Rows are points. A path goes straight from each point to the next, and from the last back to the first. The post is the endless flat space through its rows: a point in 2 columns, a line in 3, a plane in 4, and so on, so that a path can go around it. How many times does the path go around the post? Going back the other way cancels.
In the rows, zero is written as 128.

Post (2 x 3):
[[123 155 182]
 [123 108 122]]
Path (16 x 3):
[[103 118 144]
 [107  95 169]
 [139 114 158]
 [154 145 165]
 [133 155 126]
 [101 134 129]
 [ 83  86  94]
 [115  64 168]
 [164  94 191]
 [186 159 140]
 [173 141 112]
 [134 147 139]
 [ 96 174 149]
 [ 99  97 121]
 [116  82 180]
 [ 88 134 180]]
Times around: 2

Post:
[[150 119  70 136 130 163 128 143 139]
 [126 104 151 177 125 104 102 112  58]
 [138 117 178 158 125 122  73 124 117]
 [142 123 211 166  83  87 160 179 100]
 [147 106 184 204 106 208 181  97  90]
 [142 108  78  89 200 144 104 121 133]
 [134 126 143 192 152 101 115 102 115]
 [157  90 112  89  96 205 173  59 158]]
Path, 8 rows:
[[152  99 121 156 141 110 158 121 100]
 [175 123 145 163 163 140 115 127  85]
 [132 176 142 119 150 135 129 152 118]
 [132 137 135 150 121 130 159 141 108]
 [149 133 172 161 108 117 122 140  97]
 [158  97 148 154 146 162 124 132  96]
 [135  45 159 133 120 113 138 162  80]
 [123  86 116 136 140 110 152  96 115]]
Times around: 0

Post, 17 rows:
[[154 148 157  66 150 109 122 114 106  89 168  90  75 142 109 177  90 162]
 [120 146 151 111 123 123 135 178  76  75 191  94 100 156 129 140 152  69]
 [140 138 134 134 113  90  91 118  99  79 148 135  52 159 104 114 115 106]
 [131 147 149 119 180 180 160 187  81 179  82 151 135 108 196  84  92 173]
 [139 148 135 173 162 117 100 154  42  72 162 118 105 147 103 184 102  87]
 [132 165 136 120 170 211  84 178  90 164 144 167 159 129 163 106 139 173]
 [128 140 137 128 140 100  83  99  98  99 187  62  89 108 132 139  99  74]
 [138 135 161  75 118 159 121 115 142  80 125 115 116 137 137 170  58  93]
 [150 128 131  85 177 101 155 114 158 129 150 141 169 154 150 133  70 153]
 [127 152 126 132 121  93  79 127  81  53 147  91  92 161 183 174 120 115]
 [128 138 146 170  95  98 111 138 112  78 140  79  90 118  96 191 164  95]
 [146 172  38 131 145 231 132 206  61 156  97 151 167  94 161  55 113 204]
 [136 136 134  66 148 103 136 120 143  90 168 166  99  72 169 166  80 123]
 [123 133 134 161 174 134  95 166 113  33 154  88  87 130 116 120 123 133]
 [146 132 119  83 147  69  73 182 137 104 132 103  99 132 123 167  87  92]
 [131 169  81 147 216 171 120 146  90 110 120 113  81 159 139 138 151 113]
 [149 133 136  96 114 135 138 151 170 137 186 131  88 133 170 169  37 147]]
Path:
[[ 99 118 147 145 103 126 142 143 103 122 129 122 118 147 123 141 115 171]
 [ 98 129 109  89 129 116 118 134 131 104 143 128 112 126 144 143  90 146]
 [142 122 119 138 182 132  68 188 126 137 150 113  90 168 152 148 105  99]
 [169 158 153 107 163 135 102 128 106  99 142  98  98 161 177 182 100 115]
 [153 184 183 125 117 109 110 101  78 111 175  97 116 169 145 135 150 138]
 [175 118 163 112 135 132  92 140  98 107 133  88  89 207 122 120 126 136]
 [133 130 150 102 153 134 153 116  83  95 140  93  66 179 161 132  83 122]
 [117 146 118 107 191 145 111 141  84 109 157 104 146 122  94 166 136 153]
 [133 181 108 124 165 135 108 138  94  66 142 162 100 156 115 129  67 113]
 [163 173 183 124 161 164 115 136 114  85 133 124  61 150 128 140 104  95]
 [171 140 125  71 149 118 113 140 125 101 123 119 131 110 165 155 117 118]
 [174 175 152 125 117 120 122 136  69  77 160 134  91 162 120 120 118 151]
 [138 187 145  94 146 116  78 150 125  69 149 120 105 108 142 162 126 111]
 [153 147 160 136 158 113 114 154 118  98 148 121  97 100 153 126 147 119]
 [165  99 114 117 123 140 111 169 114 100 156 118  80 132 138 181  95 122]
 [147 125 143  96 170 157  94 155  93 102 151 140 110  84 162 144  95 104]
 [189 162 137  93 127 100 124 136 123 109 164  96 129 125 150 187 107 154]
 [186 147 133 106 156 147  91 172  90 102 149 117 105 134  67 179 144 100]
 [141 110  92 123 158 136 118 188 107 124 146 116  98 102 121 133 109 118]]
Times around: 1

Post:
[[179 188  91  95 109 142 159  99  63 106 127 115 223 136 109 112 124  99]
 [128 116 153 233  88 140 144 171  84 158 169  49  62 147 141 145 126 168]
 [140 118 150  62  46 130 132  79  94 161 144  79 115 182 136 145 148 113]
 [138  96 142  95 109 162 105  80  90 120 194 109 102 115 146 128 174 105]
 [182 161 113 153 153 153 125 131 199  90  81 119 144 150 104 158 102 189]
 [135 116 157 135 145 111  81 110 113 145 100 104 164 146  99 124 108 131]
 [128 100 121 129  70  96  81  89 100  82  94 151 104 150 134 187 152 163]
 [159 157 136 117 141 172 109 124 129 107 100 108 116 152 143 147  93  95]
 [157 139  89 198  59 109 144 104 125 168 120 128 140 123 173 129 125 161]
 [129 173 105 124 185  81 158  86  71 151  73 164 129 175  88  81 105  81]
 [ 93 106 146 133 130 159 116  85  81 118  80 139 103 143  94  78 102 123]
 [115 159 121  93 137  59 176 169  84 163 109  99 179 152 169 127 141 149]
 [146 130  83 125  73 126 102 164  90 158 118 114 111 105 125 179 137 161]
 [150 169 156  81  76  40 136 138 102 101 108 140 159 132 118  74 133 155]
 [128 132  95 111 211 137  64 143  62 130 179  42 107 119 168 119  85 174]
 [176 112 104 126  99 100 118 120 144  87  99  84 121  92 140 146 141 158]
 [156 180 109 163  91 136 211  82  95 160 145 123 152  98 127 155  84 120]]
Path:
[[181 162 134 156  50 128 171 152  74 117  94 107 117 148 121 143 134 107]
 [176  89 101 106  91 159 123 119  99 142 105 109 143 133 146 122 123 111]
 [116 107 135 130  91 125 122  92  75 119 142  83 129 125 129 135 101 121]
 [116 116 138 108  75 141 125  87 126  45 121 110  69 161 119 120 151 150]
 [148 178 111 105  91 102 144 151  99 169 156  64 165 154 137 125  52 134]
 [150 108 125  82 142 106 130 135  93 132 127  84 122 176 128 104 128 130]
 [199 148  88  72 104 141 126  91 120 153 133 169 116 150 106 161 165 156]
 [152 151 164 156 145 164 178 115  73  76 127  83 129 131 142 144 105 108]
 [133 103 102 192  94  87 132 108  57  66 120 146 105  87 144  70 145 180]
 [148 131 144  81 107 139 106 160 154 174 166 127  98 125 123 138  78 158]
 [155 171 105 168 105 115 164 134 147 140 122 131 176 152 113 111 129 103]
 [125 159 163 181 127 120 121 113  98 123 141 103 133 137  70 110 134 118]
 [123 176 141 139 108 113 116 165  64 167 126  82 183 106 149 101 107 151]
 [168 156 128 108 134 178 112 145  62 168 127  70 158  88 137 135  79 147]
 [178 138 161 179 124 108 128 126 132 139 109 131 173 128 133 141 149 170]
 [120 139 143 162 158 128 142 129 106 155 148  95 175 147  96 173 135 195]
 [141 164  95 111  97  38  75 103  54  87 127 112 122 113 125 142 107 130]
 [145 111  86 168 126 116 169  47 130 130 128  94 148 160 107 141 129 148]
 [118 101  87 145 161 149 102 122  95 121 106 145 169 158 121 164 176 112]
 [115 136 109 154 121 164 111 114 161 143 111 146 124  98 111 151  87 164]
 [138 158 141 119  76 132 101 135 116 149 118 130 150  78 154 104 107 118]
 [134 166 140 142 124 100 194 114  81 167  97 126 133 137 151 170 144 131]]
Times around: 1

Post:
[[123 124 165 137 132  79 132 104 107 142 155  82 150 135 129  20  78  96]
 [116 153 131 109  96 131 119  90  95 178 112 209 128 141 137 136 116 161]
 [123 109 101 104  62 126 110 116 130 144 146 165 134 145 150 126 133 117]
 [ 93 150 125  91 102 137 153 106 155 130 141 243 151 163 132 127 171 133]
 [ 75 120 133 118  92 106 105 113  98 132 151 189 122 135 161 109 180 192]
 [108  88 151 112 143 103 174 163  95 130 176  86 160 102 159  50  33 113]
 [167 128 137 109 136 107 104 118  98 161 135 182 153 132 144 122 180 130]
 [145 129 169  98 135  70 164 152 137 156 146  66 118  80 130  23  68 123]
 [162 177 153 145 146 106 116 104 125 134 162 102 121 166  74 136 140 165]
 [140 126 123 121  94 123 128 153 105 155 122 210 119 216 157 103 149 152]
 [100 110 158 122 149  67  97 167 120 136 145 110 117 101 115  43  64  87]
 [135 132 117 141 146 151 127 150 115 152 180 101 142  87 142  24  79 115]
 [120 163 152 135 129 158 125 111 133 140  89 119 123 164 131 137 182 142]
 [115 134 128  87  74 135 133 146  75 114 128 190 158 146  92  82 148 141]
 [151 133 120 168 123  81 161 149 107 114 133 104 116  82 146  44  80 104]
 [144 153 102 103 157 122 114  75 134 117 104 111 114 159 120 123 153 182]
 [150 122 134 158 126 120 124 116 171 135 107 124 172 135 105 103 138 187]]
Path:
[[ 86  89 124 127 133 126 145 100 104 144 141 137 121 165 157 110  98 203]
 [125 105 162 117 111  87 110  91 128 143 179 117 151 105 149 129 141 161]
 [160 157 194 122  95 107 115 150  83 168 133 126 142 189 174  48 117 110]
 [122 184  92 107 117 175 170 117 122 178  73 142 124 117 190 135 138 158]
 [113 111 165 133 131 108 119 154 112 154 164 151 188 146  79  98 156 131]
 [ 69 117 124  70 120  30  96  66 118 143 114 164 110 119 112 106 105 121]
 [126 111 156 126 121  93 159 138 115 150  99 200 142  82  83 130 125 131]
 [ 99 115 160 125  97 136 110 132 106 115 134 106  77  88 139  71 122 140]
 [154 168 148 147 129 161 161 123 113 113 137 130 151 136 126 115 126 134]
 [ 84 151 135 100 127  92 105 115  57 117 137 147 117 100 154 119 111 178]
 [192 151 123 118 125 119 188 127 116 163 157  94 177 133 121  77 102 131]
 [145 113 126  70 118 111 136  98 101 151 200  95 136 139 111  97 104 131]
 [166 123  87 179 141 119 145 117 163 103 133 162 107 193 142 137  87 127]
 [115 160  99 180 158 136  90  91 160  72 173 153 123 159 151 119 109 131]
 [152 179  86 111 116 156 140 141 104 154  62 193 120  78 172  90 155 160]
 [128 138 149 137 119 123 148 142 167 172 120 122 171 124 107  25 117 123]
 [106  87 139 188 141 123 143  83 118 163 119 166 150 114 154 110 110 120]
 [135 173 145 143 153 181 123 127 106 153 125 186  80 150 159 100 128  69]
 [ 88 150 116 166 129 207 129 144 129 113 137 211 140 172 186  87  98 141]
 [130 181 134  89 146  67 126 120 115 120 132 133 151 121  82  52 141 146]
 [ 61  91 113  51 111 115 148  76 162 167 152 144 172 132 159 139 104 162]
 [ 82 142 114 136 139 134 124 134 112 162 168 114 121 128 106 104 116 193]]
Times around: 4

Post:
[[139 120 129  64  94  90 132 102 152 125 152 143  94 160 134 187 139  66]
 [168  99  66 137 118 175 178 140 123 120 103 114 138 101 113 191  91  96]
 [126 145 110 132 187  95  93 166  95 124 148 163 116 164  74  93 148 116]
 [110  90 140  39 128 173 168 142  95 163 149 152 122 113 105 154 139 129]
 [170 122  65  70 164 141 125  64 110 198  83 144 146 196 177  92 169 140]
 [136  91  37  61 102  95 159 131 113  68  76 120 136 115  90 166 148  70]
 [103  91  85 129 143 129 226 137 166 164 127  90 142 128 133  76 152 160]
 [131 137 114 130 154 102  55  57 151 177 118 134 117  97 176 166 117 117]
 [151 131 169 152 171 137 137  86 202 156 103 125 175 173 125 177 148 146]
 [102 162 151 125 183 106 101 183 146 136 148 116 149 161 139 134 156  79]
 [124  87 131 163 143 160 148  43  88  76 121  99 110  99  73  84 174 143]
 [ 84 124 152  92 189 111 117 106 102  75 179 129 155 161 137 122 137 161]
 [119  73 101 166 138 131 193  54 136 157 113  70 203 152  46 132 112  96]
 [128 102 140  92 147 131 160  75 178 159 113 157 143 146 162  90 129 111]
 [126 105 129 165 175 147 187  83  89 173 137 153 131 117  74 160 158  98]
 [120 101  71  88 112 145 111 127 128 180 146 184 201 149 148 133 175 148]
 [120 137 197 116  95  77 157 160 122 118 141 138 154 142 120 130 160 124]]
Path (24 x 18):
[[130 111 133  77 205 118 113  33 129 145 115 133 153  97 108 101 175 114]
 [155  83 132  92 147 172 148 106 124 103 149 143 144 161  99 168 195 114]
 [107  70 127 112 133  77 172 158 156 133 122 151 149 175  95 103 173 167]
 [106 123  97 151 137 136 174 143 134  95 159 156 152 145 145 180 160 153]
 [ 86 130 137 116 101 120 150  88 137  80 163 127 102 118  85 137 145 145]
 [153 125 111  91 125  71 165  95 189 128 142 151 145 126 121 160 153 147]
 [156  94 123 108 124 173 123 108 139 186 137 122 168 155 104 135 142 130]
 [118  95 127 126 132 117 148 158 178 114 117 132 148 143 127 145 214 122]
 [121 121 175 145 159 132  98 138 119 168 117 140 142 132  96  96  94 140]
 [132 122 140  69  97 160 164  66 105 127  94  79 104 153 134 126 136  94]
 [103 143 115 112 195 115 145  44 137 155 134 128 140 126  77 127 160 114]
 [163 110 109 128 141 121 145  78 198  68 166 125 108 136 118 114 126  76]
 [154 130  97 102 170  95 131 131 162 112 147 134  99 157 158 150 174  82]
 [128 117 116  93 163 158 131  76 126 100 155 119 125 137 126 105 188 141]
 [106 123  89  88 152 146 136  78 153 152 108 155 173 140 127 122 145 141]
 [ 90 111 127 125 189 180 160 126 115 131 122 141 167 138 129 130 134 141]
 [104  83 190  84 126 151 118 126 134 162 137 156 119 195  71 118 162  83]
 [172  74 129  96 145 113 128 101 110  86 136 132 125 166  55  99  93 138]
 [147 113 129 115 131 133 161 145 144 115 151 139 137 102 131 126 197 133]
 [151 143 106  59 183 143 162  99 121 186  81 147 114 136 123 150 104 114]
 [126 122 117 114 131 156 187 124 123 134 139 104 127 153 146 156 124 104]
 [101 120 131 173 172 152 145 136 143 142  99 114 132 151 123 110 159 138]
 [117  66 117 110 156 167 154 149 179 164 135 156 176 136 149 105 151 117]
 [132 106  83 135 199 153 175 122 106 125 134 121 206 123 147 148 192 108]]
Times around: 0

Post, 17 rows:
[[131  86 124 154 136 128 140 103 131 130 134 131 160 139 173 160 118 145]
 [178 103 119 151 142 163 139 128 111 158 118 123 158 152 100 143 118 122]
 [148 124 111 126 131 141 122  94  99 167 146 161 127 113 169 166 166 143]
 [168 129 124 152 128 164 131 102 141 149 111 128 138 117 127 177 137 164]
 [134 102 124 122 126 139  94 142 169 108 184 151 128 122 113 119 113 142]
 [101 143 112  94 149 100 107 143 144  99 152 172 139 123  95 138 107 107]
 [113 123 124 156  98 177 143 134  90 151  80 136 163 123 117 170  83 147]
 [141 119 116 158  91 132 158 129 145 172 100 145 111 141 120 161 142 141]
 [126  87  53  97 118 162 107  76 126  86 139  98  71 148 105 129  92  75]
 [163 122  81 144 151 102  88 120 123 144 128 143 120 123 161 154 117 144]
 [174 137 130 127 117  85 104 114 140  96 173 167 149 114 117  96 105 125]
 [145  98 137 146 133 154 123 112 123 139 110 122 166  89 144 126 141 126]
 [139 135 154 117 148 117 124 163 130  96 150 166 112 132 125 141 113  96]
 [141 101 128 111 134 101 130 130 108 135 174 120 129 106 125 154 148 168]
 [118 129 141  92 109 171 148 116 113 144  90  94 130 174  92 109  69  90]
 [127  88 132 135 165 117 115 107 141 133 140 173 103 135 118 141 139 152]
 [113  95  83 153  84 145  54  81 120  81 154  66 134 149  89 116  73  87]]
Path:
[[178 136  88 135 178 142 146 170  97 128  97 127 119 149 150 220 120 136]
 [157 173  62 130 127 122 124 114  94 117 175 139 118 127 140 183  92 130]
 [109 113 113 129 174 128  61  90 149  99 131 178 145 128 116 101  43  96]
 [182 115 102 160 128  83  68 138 167 140 180 129 101 112  74  84 118 106]
 [119  61  48 191 177 153  96  98  92 135 142  70 124 140 121 179  94 156]
 [162 100 125 163 177 117 114 140  90 100 112 107 167 181  76 136  78 129]
 [197 126 114  74 112 105 138 135  86 185 165 127 140 133 142 138 169 181]
 [ 92 130  94  66 110 156 152 126  68 125 109 197 170  67 195 143 108  99]
 [130 110 121  94 132 117 120  89  83 135 154 154 123 180 111 112  96 135]
 [162 154 118 194 148 113 125 164 215 135 108 207 136 179 120 138 105 134]
 [137 106  98 198 131 114  60  90  94 150 144  63 155  86 124 152 109 186]
 [ 86 137 119 140 150 142 144 180  77 175  84 144 116 134 170 243  92 148]
 [213 151 148 137 123 155  95 110 189  83 195 121 122  87  80 111 120 142]
 [180 110 124 143 155 154 155 135 106 120 128 150 136 145  99 134 118 144]
 [143 172 110 156  76 181  78 109 114 134  85 162 177 134 135 141 105 139]
 [126 119 159  97 113 101 156 132 162 118 152 212 175 140 147 154 154 120]
 [109  93 151 123 103 123 151 138 122  99 163 154 173  81  92 108 115 110]
 [144 114 142 158 124 151  92 112 103 114 203 134 200  49  77 138 105 186]
 [141 108 104 180 123  86 104 149 198 157 188 177 113 178  95 185  81 189]
 [ 75   7 109 137 110 122 139 135  85 152 144 112 196 121 105 149 118 156]
 [181 158 137 117  94 144 127 143  97 108 140 158 181 114 112 132 115 130]
 [140 102 124 157 139  99 103 154 113  91 119  85 140  79 121 176 121 173]
 [110 105 124 138 123 139  91 112 138 104  97 152 149 109 125 126  75 147]
 [156 229  82  72  69  88 171 127 113 194 125 138 125 114 141 215 116 179]
 [ 41  84 161  94 144 165 145 100 124 117 161 117 130 121 176 108  85  78]
 [107  96  86 155 169 176 131 131 205  64 121 173 126  92 119 171 110 134]
 [144 137 139 114 104 160 130 181 112  96 146 149 159 122 139 111  87 118]]
Times around: 1

Post:
[[119 113 103 109 151 126 131 122 169 127 138 114 107 139 118 122 123 158]
 [136 127 100 106 148 146 115 140  95 190 144 110 140 108 145 118 127 125]
 [106 138 149 132  96 134 145 106 189 122 148 152 126 125 130 130  99 145]
 [142 117 107 115 208 152  91 160 105 213 138 140 179  96 106  99 136 137]
 [172 119 147 110 175 133 138 146 105 134 136 108 115  86 122 113 104 125]
 [ 60 110 134 129 137 162 125 140  96 124 141 110 145 155 146 141 111 138]
 [108 109 112 129 142 151 130 130 106 111 151 131 132  83 149 150 114 136]
 [144 131 158 161 126 144  97 100 127 109  88 111 105 137  71 140 123  77]
 [129 139  93 124 126 114 149 162 122 116 126 120 136 120 121 135 101 159]
 [108 153 109 167 148 174 193 119 141 121 137 133 132 144 131  63 145 130]
 [  7 169 126  85 172 142 127 122 119 196 137 168 191 200 211 156 161 123]
 [138 115 123 160 146 121 180 115 172 135 157 143 141 123 133 115 115 134]
 [130 129 137  98 161 146 131 122 102 184 149 157 134 119 105 145 134 126]
 [145 152 117 105 113 173 154 158 150 106 121  88 123 164 144 111 171 124]
 [150 128 121 140 142 102 102 135 129 117 155 155 116 124 105 118 118 134]
 [115 122 146 147 116 131 131 120  92 113 119 150 148 115 114  88 144 116]
 [ 78 129 141 148 132 132 135 137 127 124 127 137 110 128 146 148 134 142]]
Path:
[[ 72  98 168  78 149 148 132 117  96 107 161 149 140 150 133 154 177 100]
 [131 173 103 111 141  83  74 146 100 113 106 156 142  57 113 143 126 134]
 [111 128 138 142 110 174 183 127 111 145 192 156 184 104 126 127  97 146]
 [139 134 188 124 128 109 161 150 182 110 132  79 104 139 162 140 155 104]
 [ 77 110  81 151 151 168 170 121 173 170 141 141 153 109 108 108 116 136]
 [106 129 122 156 144 140 116 143  99 149 130 123 124 126 143 128 136  91]
 [ 91 110 105 124 202 152 159 136 110 162 145 140 136 137 139 104 136 150]
 [169 150 145 112  99 129 126 155 152 117 156 145  99  79 146 142  90 186]
 [ 91 128  85 119 161 167 124 122 118 173 161 136  86  87 157 126 124 184]
 [130 107  97 159 138 161  92 158 155 130 141 124 135 126 141 135 117 119]
 [172 143  95 125 179 112 135 137 127 127 106 131 110 115  97 114 138  84]
 [ 84 109  75 135 222 110 157  92 100 145 126 118 186 126 108 164  91 113]
 [106 115 181 192 116 112  66  60 136 128 118  91 114 129 155 157  83  59]
 [128 111 141 165 132 155 180  80 160  96 140 133  98 154 155 146 156 104]
 [179 151 163 130 136 180 127 105 113 110 115 128 186 112  98 107 133  79]
 [127 138 142 163 109 152 116 138 147 160 117  78 138 106 127  93 132 115]
 [100 131 127 165 109 161 112 131 155 122 129  84  91 149  80 127 110 114]
 [105 159 139 129 111 172 131 172 128 152  91 119 125 167 109  89 136 110]
 [106 124 120 149 151 183 154 113  89 162  92 150 164 136 100 105 133 113]
 [106 162 111 123 166 143 154 170  92 168 128 187 194 109 134  99 130 134]
 [104 138  98  64 132 122 174 139 188 130 194 133 124 153 165 131 108 189]
 [129 147 134 142 110 146 126 146 130 132 141 101 142 157  89 138 117 136]
 [114 152 104  91 127 144 109 145 140 151 172 137 132 124 135 127  89 188]
 [108 174  93 101  97 180 131 112 183 114 154 156 105 127 110 108 158 166]
 [113 158  76 116 157  93 148 135 139 134  99 133 119 133 111 135 148 121]
 [173 145 129  97 158 136 163 121 181 144 147 135  77 180 100  84 153  99]
 [102 115 174 151 110 182 147 142 152 126 125 156 160 164 153  71 180 133]
 [ 90 100 110 155 143 141 133  93 128 163 134 171 134 129  96 106 128 113]]
Times around: 0
